Rows are points. Before rounding, the points of a table are all equally far from one centre. They may lie mostly on one side of it. Write the centre, to within rounding.

Points:
[[-45  28]
 [ 41  29]
 [-27  76]
 [-11  -4]
 [ 42  30]
 [-44  55]
 [-39  15]]
Centre: [-2 39]

Points:
[[-48  -9 -66  29 -31 -90   8  10]
 [-47  -7 -70  45   9  -4  16  21]
 [  0  12 -30  58 -41 -87  22 -28]
 [-34 -14  -4  23 -46 -78  66  12]
 [-59  19 -16 -14 -37 -29  -7 -41]
 [-53 -40 -50  17 -29 -59  31 -52]
 [-10 -65 -10  37 -31 -53  42  22]
 [  2  -4 -82  45 -38 -34  40  -5]
 [-34 -52 -19  55 -16 -30  25  42]
 [-23 -48  -3   8 -29 -24  13 -60]
 [-12   6 -70  45  15 -39  -5 -45]]
Centre: [-21  -6 -23  20 -12 -40  18  -5]

Points (19 x 12):
[[-31  19  10  -8 -54  -3  -9  20  54  12 -42 -38]
 [-10  12 -24  31 -27  31 -32 -20  43  26 -95 -36]
 [ 34   3 -35  -3 -35   7   7  46  51  15 -35 -56]
 [  1 -19 -19 -20  14  -1  12 -25  31   9 -31 -88]
 [ 32 -39  19  41 -24 -12 -47   7  30   4 -34 -12]
 [  2  -8 -23  -4 -58 -42   2 -32 -41  31 -28 -31]
 [ 12  34 -46  26  -5  21 -28 -40  -1   3 -58 -63]
 [ 14 -22 -36  10  -4 -64 -27  14  34 -42 -33 -28]
 [ 26  13 -42  21 -22  -8 -41 -67  43  -5 -62 -26]
 [ 41 -47 -43   2  32 -38  -4 -41   7  47 -21  10]
 [ -9  39 -68  12 -42 -13  15 -16  14  14 -90 -62]
 [ -8  30  -5 -17 -11 -31  54 -55  66  47 -42 -43]
 [ 25  48 -59  48 -16 -19  -1 -24  37 -43 -24 -27]
 [-34  -8 -65  43  44 -29 -43  24   7  31 -53 -26]
 [-12 -30 -56  -9 -41 -32  31 -15  -9   4   3 -41]
 [ 24  54 -58  74  18 -11 -36 -10  45  24 -13  -7]
 [ -1   1 -11  59 -29 -42 -11 -42 -13  43 -41 -88]
 [ -2  30 -24 -22 -49 -23  21 -33  -5  26 -12  29]
 [  9  44 -21  26  12   3  11 -69  -4  23 -20 -65]]
Centre: [  1   6 -26  31  -4 -28  11  -9  25  29 -39 -18]

Points:
[[ 34 -13  44 -15 -56   8 -39 -67 -11 -34  -3 -10 -18  -8  17   6 -44  95
  -18 -21 -18  10 -20  -9]
 [ 12 -26  75 -30 -22  30 -38 -32 -49  21  28 -32   5  55 -14  11 -26  15
   -9   0  59 -35 -43 -51]
 [ 21 -42  29 -19 -51   1  15  -9 -11 -66  47  39 -34  51 -14 -27 -36  35
   20 -47  10  46 -50   1]
 [ 44 -58  55   8 -13  34 -13  36  -4 -13  23   0 -48  28   0   5   0  23
   66 -36 -12 -22   5 -25]
 [ 24  -4  69 -39 -20 -27  -4 -21  21  20 -22  65 -45  75 -32  40 -51   7
    1 -25  36  12 -11 -28]
 [-25  18  56 -44 -36 -34  32  25 -10  22  14  -9  12  48 -47 -61 -61  38
   50 -33  22   5 -20  -6]
 [ -2 -13  64   9 -74  50  -8  -5 -13  -1   1 -46   4  -1 -25   1  19  35
   34 -23 -13   5 -21   1]
 [ 27   6  22 -39  29  -4 -33  18  16  -4 -16  12  20  62 -37 -29 -70   6
    1 -69  31 -16  33 -21]
 [  4 -27  17 -11 -54  26 -34  -2  21 -28   0 -16  23  41  -1 -53 -33  24
  -24   5 -46  35  41 -13]
 [ 66 -36  43 -62 -59   5 -43 -24   2  -9  16  29  17  58 -61   3 -67  53
   47 -26   1  29  19 -20]
 [ 41 -14  30 -34 -57 -26 -14  -3  -4   7   8  35  60  79   9   8 -66 -10
   34 -45   4  -8   0  16]
 [ 37 -74  68 -36 -54  28 -17 -15 -21 -19  44 -11  -8  35 -19 -76 -86  50
   22 -41  18   5 -21  -9]
 [ 23  36  15 -22 -15  16 -59  12 -16 -24 -42  10 -19  10  -3 -48   8  17
  -16  12  20  52 -62 -15]
 [ 28 -43  40 -86 -46  46 -15   3 -30 -11  20  11 -22  48  20 -14 -43  16
    8 -58  80  -2 -58  -5]
 [ 49 -33  62 -42 -41  18 -64  -3   3 -10  45  13  19  28  23 -70 -12  11
   47  -3  12  11  48   2]
 [ 27 -22  -4   4 -93 -28 -37  -9  -6  11  16   8 -24   6 -18 -55  17  65
   27   7 -12  11  23 -42]
 [ 65   7  26 -21 -29 -19 -67 -19 -31 -10  -5   7 -74  25 -45 -44 -24  -4
   38 -11  66  46  24   0]
 [ 34 -21  25  -4 -35 -25 -74 -11 -59 -25  38 -55 -31  30   3 -34 -32  37
   23  11  32  17  29 -11]
 [ 24   2  53 -26 -73  42 -14  46 -13 -28   1  30   7  -8  40 -41 -56  15
    7 -29  11  17   3 -82]
 [ 51 -25 -16 -62   7 -21 -33   5  17   5  30   8  -2 -16  10 -35   5  51
   53 -16  26  22 -54  26]
 [  8  -1  22  -4 -51 -28 -16   2 -45  30  14  32  10  34 -35 -40 -58  77
   14 -85  11  20  15  -7]
 [  8 -23  23   4 -54 -18 -41  -1 -23  -7 -28  -8 -16 -19 -52 -10 -42  29
  -75 -24  32  -9 -12 -17]
 [ 30 -47  65 -81 -74  11 -56   8  14 -11  47 -27  13  24   8   3 -41   7
   49 -41  14  27  -5 -24]
 [ 31 -25  41 -10 -78  -1   3 -43 -31  -8 -37  -9   2  27  33  40 -88  15
    7 -20  65  -8 -30  -6]
 [ 13 -38  37 -19 -20 -40 -53   7 -91  19 -22   6  -3 -13 -17  -6 -74  -7
   24 -16  22  58   4 -28]
 [  0  10  -1 -51 -89  31 -49 -14 -38 -18  12   5  15  24 -52 -23 -58  68
   19 -10   3 -19  23  15]
 [ 51  38   7 -26 -26 -51  -7  -8 -34 -29  12  21  -3  41  17  10 -14  44
   34 -44  15  56 -33 -50]
 [ 12 -40   3 -49 -60  14 -36  -5   9  31 -26  24  58  69 -11 -30 -14  27
   29 -42  50 -14   6  -5]
 [ 27  -7 -25 -64 -23  10  29 -26 -26  -3  13  38  18  27 -55 -60 -61 -15
   40 -38  80   8 -26 -27]
 [-40 -62  13 -30  -2 -14 -15  -5 -19 -30 -15   0  23  30  -3 -69 -25  47
    1   0  28  39 -29 -22]]
Centre: [ 26  -9  22 -33 -29   8 -10 -16 -11  13   5   8 -18  13  -6 -21 -42  11
  16 -10  15   7 -10 -18]

Points (28 x 24):
[[ 30 -43  20  -4 -19 -25 -24 -24 -12  16   9  -6 -10  13 -12  72   3  26
  -43  16 -37  38   4  13]
 [ 38  14  54 -21 -12 -26 -34 -11  -8  -6 -15  10 -17  20  -7  65 -12  17
  -23  21  -7   4  11  24]
 [ 28  21  14  -6 -48 -25 -45 -43  -9 -13 -25  21 -23   8  10  73   3  -2
  -12   4  -7   2  22  20]
 [ 32  -4  52  18 -38 -25  10 -43  -8 -12  26  22 -24  12 -24  52   2  -5
   13  21  -1  30 -37   3]
 [ 19 -23  19  -5 -26 -19 -54 -41  11 -12 -24 -24   0  46  -5  56  24  25
  -17  39  -9  34   1  -5]
 [  5   3  31  -3   2  -7 -25 -40 -22  -3   2   8 -15  13  14  42   3  21
  -31  72 -21   4 -26 -16]
 [  1  -5  37  12  -2 -13  -8 -34 -10 -21 -20  20  22  19   1  39  -6  31
   -5  46 -48   1  12  29]
 [ -5  13  34   5 -33 -16 -10 -34  16 -15   6  19  13  12 -10  28  -8   2
   -5  33 -34  16 -20  53]
 [  1  -9  18   4   4 -52 -47 -32   7  17   0  29  -1  17 -24  52   4  22
  -42  -7 -24 -10 -17  17]
 [ -8  14  13 -24   2 -51 -42  -6  -2 -12 -38 -17   7  23  33  19 -17  21
  -44  35 -16  27   0 -21]
 [ 27 -35  50 -21 -21 -37  -8 -24   7 -11  23  21   2  33   3  62  18   5
  -32  26  -4  18 -31  23]
 [ -1 -20  41  32  -5  -1  -9 -49 -14 -16   8  -6 -18  47   5  71   7  10
  -24  40 -27   7   7  18]
 [ 43  26  27  16 -32 -46  10 -38 -17   2   0 -25   9  17  17  87  -9  11
    1  47  32  28  10  43]
 [ 42 -27  46  35 -12 -29 -29 -35  24 -13   2  14  -8  28  15  50  31  29
  -29  10 -21   3   2  15]
 [ 34   2  13  -8  -5 -13 -23 -20 -10   5   6  -8  14   1  -3  95  17   1
    2  53 -22   9  -4  31]
 [  9   6  27  35  -6  -1 -28 -42 -17 -14  -8  18  18  43  22  25   8   2
  -21  45  -3  21  23  35]
 [  3 -18  26  25 -14 -34 -23 -19  25 -17 -38  18  -5  18 -26  63  -8  21
  -35  45   1  39 -14  -4]
 [ 26 -16  69  25 -38 -38 -16 -16  28   1  15 -15 -16  -5 -23  68  -4  30
   12  29 -18  20 -31   1]
 [ 14 -35  49   8  -4 -51 -37 -34   0   5 -46   7  19  61  -1  57  22  17
  -24  44   0  16  -3  17]
 [ 13 -43  36   1 -26 -21 -21 -75   7  -3 -13   1  -5  45  23  50  -2  11
  -12  53  -7  39  -7  -1]
 [ 17  15  48  -2 -44 -37 -31 -35   1 -19 -32 -35 -15   4  -3  39   7 -22
  -28  61 -13  12   4  19]
 [ 14   0  17  20  16 -49 -33 -57   8 -23 -14  18  35   7  35  74  -4   9
    2  18 -23 -19   5  13]
 [ 39 -17  37   1 -28 -42  -2   8 -14  -3 -50 -29   9   0   1  64 -34  -9
  -43  44  19  31  -2  -2]
 [ 33   3  56 -20  -4 -37   3 -21   6 -13 -42  -5   4  19  22  75  32  -8
  -31  10 -25  23 -30 -23]
 [ 36   3  47  -6 -16 -30 -17 -18 -19 -32 -10  15  -5  21  42  60  -5  32
    2  49 -17  17   3  14]
 [-18   0  22   5  -7 -52 -63 -18   2 -25 -41  26   7  12  17  59   1   9
  -11  38  -7  -4  11  24]
 [  8 -36  49  37   4 -22 -29 -27   0   1  -8 -29 -17  30 -13  27   0 -10
  -39  26 -23  49   3   9]
 [ 38 -35  17  27  -2 -43   1 -33   9  11 -31  -6   8  18  -2  51 -28  41
  -29  14 -34  38 -31   8]]
Centre: [ -4  -5  21  17 -28 -47   0 -18  -9  23  -9 -12  11  11  17  41   8   0
   0  12   2   7   0 -10]
